Each row is a point. The ring and each string are closed loops that go straight from each point to the next, and from the last back to the first. Before rounding, they use only three directions, however many columns there are. How many times does the string pass through the ring? Passing back the other way cancels.
In the rows, 100 means zero.

Ring (10 x 3):
|  78 |  54 |  68 |
|  65 |  58 |  54 |
|  49 |  74 |  59 |
|  42 |  85 |  87 |
|  54 |  96 | 122 |
|  82 | 105 | 138 |
| 139 | 112 | 137 |
| 155 | 107 | 128 |
| 148 |  88 | 116 |
| 109 |  62 |  94 |
String (31 x 3):
|  70 |  52 | 109 |
|  92 |  70 |  89 |
| 110 |  72 |  65 |
|  99 |  57 |  54 |
|  68 |  34 |  60 |
|  60 |  38 |  82 |
|  67 |  54 | 100 |
|  74 |  35 |  92 |
| 116 |  47 |  85 |
| 157 |  81 |  76 |
| 129 |  90 |  89 |
| 111 |  82 | 112 |
| 124 |  86 | 135 |
| 166 | 110 | 141 |
| 195 | 135 | 133 |
| 174 | 132 | 117 |
| 122 | 104 | 102 |
| 137 | 126 | 128 |
| 116 | 125 | 149 |
|  86 | 113 | 168 |
|  61 |  87 | 157 |
|  89 | 110 | 169 |
| 139 | 131 | 152 |
| 154 | 123 | 111 |
| 126 | 103 | 112 |
| 105 |  89 | 129 |
| 119 |  92 | 110 |
| 138 |  97 |  95 |
|  91 |  74 | 118 |
|  83 |  58 | 127 |
|  97 |  50 | 108 |
Times through: 1
